Each row of a before or after table is a point. The points were changed in one or more steps. Then noise was added and the rows were shuffled. The steps act on how far a point lies along the listed directions, d1 being the first. What was done? A step turns or swaps two directions, mirrors them in a line or flattens them onto one, adds a multiple of one to another, or multiplies one. Angles are multiples of 10 degrees, from the lower direction toward the higher: turns from -170 to 170, lines from 10 to 170 but not 90. Use the fewest steps. Two steps may share a direction if one is a turn and the other turns, adds or multiplies; they go together, in the order done. Otherwise the lowest direction goes first.

Directions:
(1): -0.078 0.250
(2): -0.250 -0.078
Before (10 x 2):
0.004 -0.032

-0.006 -0.029

-0.017 -0.026

-0.016 0.020

-0.044 0.069

-0.028 -0.005

0.037 -0.003

-0.010 0.086

0.026 -0.028

0.106 0.008
After, 10 rows:
0.024 -0.017

0.071 0.043

-0.034 0.015

-0.094 0.051

-0.036 -0.014

0.003 -0.032

-0.007 -0.028

0.023 0.011

0.046 0.074

-0.017 -0.030
Steps: mirror d1 and d2 in the line at 150 degrees

Directions:
(1): 0.276 0.205 0.114 -0.075
(2): 0.108 0.046 -0.128 0.327
(3): 0.195 -0.303 0.081 0.010
(4): -0.105 0.022 0.318 0.156
Before (11 x 4):
0.032 -0.045 -0.072 -0.046

-0.038 -0.040 -0.026 0.087

-0.003 0.011 -0.007 0.054

0.021 0.031 -0.015 0.006

-0.057 -0.013 -0.059 0.011

-0.001 -0.038 -0.020 -0.050

-0.060 -0.033 0.029 0.129

0.064 0.026 -0.004 0.059

-0.011 0.004 -0.017 0.006

0.017 0.014 -0.029 0.101

0.020 0.016 0.018 -0.047
After:
-0.001 0.015 -0.154 0.014

-0.019 0.063 -0.058 0.067

0.091 0.098 0.010 -0.054

-0.026 -0.041 0.039 -0.002

-0.021 0.025 -0.040 0.023

0.128 0.062 0.096 0.002

0.014 0.028 0.002 -0.013

-0.062 0.003 -0.019 0.082

0.065 0.068 -0.073 0.009

-0.030 0.021 0.019 0.019

0.079 0.006 0.049 -0.026
Steps: turn d1 and d4 by 130 degrees; multiply d1 by 2; turn d2 and d3 by -40 degrees

Directions:
(1): -0.228 -0.100 0.160 -0.233 -0.182 -0.172
(2): 0.074 0.338 0.034 0.099 -0.204 -0.182
(3): -0.036 -0.232 -0.062 0.305 -0.061 -0.223
Before, 13 rows:
-0.013 -0.032 0.005 -0.045 0.010 0.010

0.011 -0.023 -0.028 0.020 0.041 0.009

0.035 0.068 0.021 0.016 -0.021 0.003

0.019 0.080 -0.005 0.034 -0.024 -0.020

-0.018 0.056 0.056 -0.056 -0.013 -0.025

0.025 -0.080 0.004 0.100 0.064 0.052

-0.027 -0.085 0.003 0.064 -0.016 -0.054

0.002 0.043 -0.007 0.014 -0.048 -0.035

0.067 0.024 -0.057 0.099 0.014 0.008

0.055 0.039 -0.046 0.116 -0.026 -0.059

-0.007 0.036 0.001 0.044 -0.067 -0.062

0.057 0.012 -0.047 0.035 0.084 0.063

0.002 0.074 -0.006 0.031 -0.047 -0.030
After (13 x 6):
0.032 -0.015 -0.044 0.113 -0.023 -0.052

0.005 0.093 -0.001 0.037 -0.062 -0.044

0.005 0.062 -0.002 0.009 -0.059 -0.040

0.042 -0.044 -0.055 0.081 0.072 0.020

0.043 0.074 0.016 0.042 -0.028 -0.013

-0.014 0.065 0.017 0.019 -0.087 -0.071

-0.002 -0.031 -0.001 -0.049 0.026 0.030

0.019 0.090 -0.006 0.051 -0.042 -0.042

-0.003 -0.047 -0.024 0.020 0.035 -0.007

-0.061 -0.082 0.033 -0.003 -0.035 -0.055

0.013 0.092 0.042 -0.043 0.005 0.000

-0.016 -0.136 0.023 0.086 0.043 0.014

0.018 0.025 -0.020 0.102 -0.074 -0.114
Steps: turn d1 and d3 by -40 degrees; multiply d2 by 1.3

Directions:
(1): 0.295 0.243 -0.265 -0.005 -0.217 -0.022 -0.093 0.011 0.187
(2): -0.006 -0.003 0.178 -0.312 -0.224 0.078 -0.309 -0.077 -0.143
(3): -0.076 -0.001 -0.009 -0.030 0.096 -0.493 -0.206 0.057 0.054
(4): 0.349 -0.140 0.025 0.086 0.297 0.063 -0.209 -0.127 -0.078
Before (11 x 9):
-0.091 0.018 0.045 -0.040 -0.089 -0.106 -0.066 0.022 0.008

0.031 -0.026 0.038 0.002 0.056 -0.021 -0.066 -0.015 -0.054

-0.008 0.036 0.027 -0.028 -0.004 0.027 0.010 0.018 -0.012

-0.020 -0.005 0.047 -0.033 -0.051 0.015 -0.053 -0.017 -0.042

-0.020 0.054 -0.026 -0.056 -0.095 -0.087 -0.043 0.012 0.051

-0.043 0.000 0.040 -0.041 -0.086 0.040 0.003 0.003 0.008

-0.041 -0.062 0.099 -0.061 -0.021 0.051 0.006 -0.031 -0.072

0.055 -0.024 0.025 -0.008 0.004 0.109 -0.037 -0.039 -0.036

0.033 0.029 -0.033 -0.026 -0.067 -0.058 -0.060 -0.010 0.032

0.055 0.015 -0.039 0.002 -0.007 -0.027 -0.034 0.007 0.017

0.100 -0.045 0.003 -0.041 0.056 -0.052 -0.117 -0.021 -0.026
After:
0.017 0.039 -0.029 0.038 -0.028 0.077 0.060 0.012 0.000

0.040 0.009 -0.021 0.007 -0.016 -0.079 -0.049 0.011 0.052

0.044 0.045 -0.078 0.046 -0.017 -0.072 0.066 0.024 0.071

0.066 -0.008 0.011 -0.035 -0.047 0.040 -0.073 -0.042 -0.014

0.007 -0.007 0.017 -0.035 -0.033 0.050 -0.027 -0.006 -0.031

0.055 0.048 -0.048 0.036 -0.038 -0.018 -0.014 -0.003 0.029

0.013 0.045 0.005 -0.008 0.019 -0.029 -0.005 0.027 0.009

0.109 -0.016 0.011 -0.038 0.006 0.010 -0.111 -0.050 -0.007

0.051 0.019 -0.039 -0.026 -0.079 0.141 0.059 -0.001 0.002

0.146 -0.004 -0.022 0.061 0.036 0.011 -0.085 -0.037 0.018

-0.055 0.061 -0.040 -0.010 -0.091 -0.012 0.035 0.030 0.041
Steps: swap d1 and d2; turn d3 and d4 by 130 degrees
